Rows are points. To make a cloud, some directions were put in groups of two or more. Within a group, all points are equally far from the middle, so they leave a hole (a ring in 2 directions, a hollow ball in 3). The other directions are filled evenly. Then the cloud was stretched, turned, moved and blurred a little. Count the holes, and give their numbers of directions, smallest first.
(in the rows, 128 means zero)

Cloud (13 x 2)
[[131 149]
 [ 79 151]
 [110  96]
 [156 132]
 [115 112]
 [135 182]
 [168 120]
 [109 164]
 [111 153]
 [115 130]
 [ 85 158]
 [135 184]
 [153 109]]
Holes: 0

Cloud (14 x 2)
[[167 146]
 [123 119]
 [114  95]
 [116  93]
 [ 85  95]
 [141 116]
 [ 98 162]
 [147 146]
 [128  94]
 [145 101]
 [153 132]
 [ 87 144]
 [132 191]
 [109  80]]
Holes: 0

Cloud (19 x 3)
[[ 75  94 154]
 [138 130 160]
 [ 84 151  98]
 [113 163  95]
 [ 90 128 135]
 [112 123  87]
 [128  85 130]
 [103 139 159]
 [131 135 183]
 [122 169 121]
 [134 143 140]
 [110 106 137]
 [139 161 133]
 [141  75  84]
 [129 109 175]
 [ 85 130 149]
 [116 175 124]
 [126 117 171]
 [110 111 190]]
Holes: 0

Cloud (27 x 4)
[[140 166 115 109]
 [141 153 164 122]
 [185 149 111 134]
 [138 161 138 180]
 [ 86 127 167 128]
 [106 182 111 142]
 [107 117 133  97]
 [125  93 149  99]
 [116 181 104 161]
 [ 90 138 164 159]
 [107 106 145  98]
 [135 185 134 126]
 [184 151 117 127]
 [142 123 109  97]
 [ 83 120 148 155]
 [124 100 131  94]
 [137  82 121 131]
 [138 180 115 176]
 [181 145 101 128]
 [159 126  88 137]
 [118 173  99 163]
 [147 151  89 160]
 [169 144  90 147]
 [ 80 139 125 132]
 [114 186 108 159]
 [129 123  93 150]
 [ 99 127 107 153]]
Holes: 2 (2, 2)

Cloud (29 x 4)
[[154 133  97  74]
 [152 120 161 126]
 [ 99 118 174 112]
 [134 137  73 103]
 [122 138 110 161]
 [175 142 116  95]
 [172 109  74 118]
 [105  89 103 139]
 [145 156 132 132]
 [166  88 102 132]
 [120 149  89 113]
 [116  85  97 154]
 [121 100 160 123]
 [ 92 158 133 100]
 [122 153  97 122]
 [153  86 135 170]
 [120 169 136  83]
 [152 126  59 131]
 [ 92 107 112 149]
 [162 103 123 104]
 [ 78 142 133 113]
 [114  88  90 148]
 [107 102  88 154]
 [140 112 139  73]
 [106 130 174 113]
 [105 153 135 118]
 [153 150 137  70]
 [127 139  74 114]
 [119  94  89 109]]
Holes: 1 (3)

Cloud (53 x 6)
[[163 109 106  92 132 142]
 [ 85 126 104 114 163 173]
 [183 114 125  92  96 136]
 [137 128 109 104 110 169]
 [106 125 177 131 177 138]
 [ 47 107 141 141 157 144]
 [129 136  60 145 135 182]
 [153  88 119 108 160 135]
 [108 121 172 149 153  92]
 [158  87 133  97 141 144]
 [100  93  94 138 125 142]
 [140 138 114 121 140  97]
 [138 150 184 127 174  89]
 [108 105 148  91 135 137]
 [116 110 147  83 151 139]
 [123 106  78 131 120 190]
 [119 105 174  93 125 156]
 [169 108 124  89 132 147]
 [102  98 129 126 138 179]
 [147 158 174 104 160 134]
 [147 107 217 121 146 137]
 [ 99 102 130 101 135 158]
 [144 138 125 110 140 168]
 [141 116 150 146 159 141]
 [164 104 116  96 148 138]
 [139  97 193 107 155 146]
 [184 136 163 108 149 125]
 [130 108  72 106 127 149]
 [161 107  76 106 111 146]
 [144 140 143  86 137 102]
 [186 139 147 137 132 137]
 [134 165 115 144 138 104]
 [ 65 115 153 125 146 113]
 [149 107 139  94 144 160]
 [183 108  93 130 158 140]
 [161 113 197 130 152 111]
 [101 110 153  95 137 122]
 [157 117 174 114 148 148]
 [140 119 101 126 136 109]
 [184 132 165 113 136  93]
 [140 133 178 123 141 148]
 [ 92 152 156 117 148 147]
 [149 146 132 130 139 158]
 [116  90 133  99 168 163]
 [ 60 137 138 152 173 116]
 [140 119  96  90 151 164]
 [144  87  74 104 123 166]
 [163 139 155  83 132 103]
 [108 115 164 133 174  85]
 [156 140 163  92 157 139]
 [ 85  93 134 111 140 131]
 [154 159 150 116 149  78]
 [170  77 138 101 104 177]]
Holes: 1 (3)

Cloud (51 x 6)
[[147 134 177 200 127 196]
 [137  85 140 127 109 132]
 [122 130 126  68 108  83]
 [108 135 174 158 131 176]
 [138  88 153  92 100  88]
 [158 114 162  71 134 129]
 [159  85 125 126  95 125]
 [112 119  87 159 130 173]
 [138  87 101 153 129 142]
 [196 102 121 147 112 144]
 [158 150 133  98 119  90]
 [126 113 175 180 146 148]
 [118 140 144  85 126 148]
 [129  75 147 102 143 143]
 [133 118 112  95 109  93]
 [129 130 167 145 112 192]
 [140  96 157 145 170 130]
 [123  88 140 142 128 135]
 [154 114 169 153 142 143]
 [114 116 131 113 109 158]
 [ 93  98 129 132 108 104]
 [118 113  90  84  95 104]
 [105  96 160 169 158 161]
 [144 110 140 165 121 101]
 [156 120 122  98 113 129]
 [126 116 113 212 108 151]
 [163  91 111 106  92 135]
 [179 111 141 119 140 160]
 [103 157 137 202 125 164]
 [ 96 100 125 187 109 149]
 [191 132 151 117 120  97]
 [151 115 159 161  80 144]
 [150 112 131 196 102 142]
 [103 133 134 153 141 146]
 [142 152 153 120 114 150]
 [133 101 127 188 110 167]
 [121 154 136 179 129 143]
 [140  83 106 109 109 111]
 [ 93  80  93 167 119 178]
 [130  75 135 124 113 106]
 [ 92 115 135 103 141 164]
 [163  83 119 135 135 174]
 [181  80 131  95 128  86]
 [149 110 138 187 145 185]
 [160 108 157  94 136 103]
 [124 137 155 159 162 143]
 [144 106 122 105 122 112]
 [141 141 151 115  98 178]
 [144  89 121 110 107 104]
 [133 138 153 154 111 143]
 [113 135 117 137 105  88]]
Holes: 0
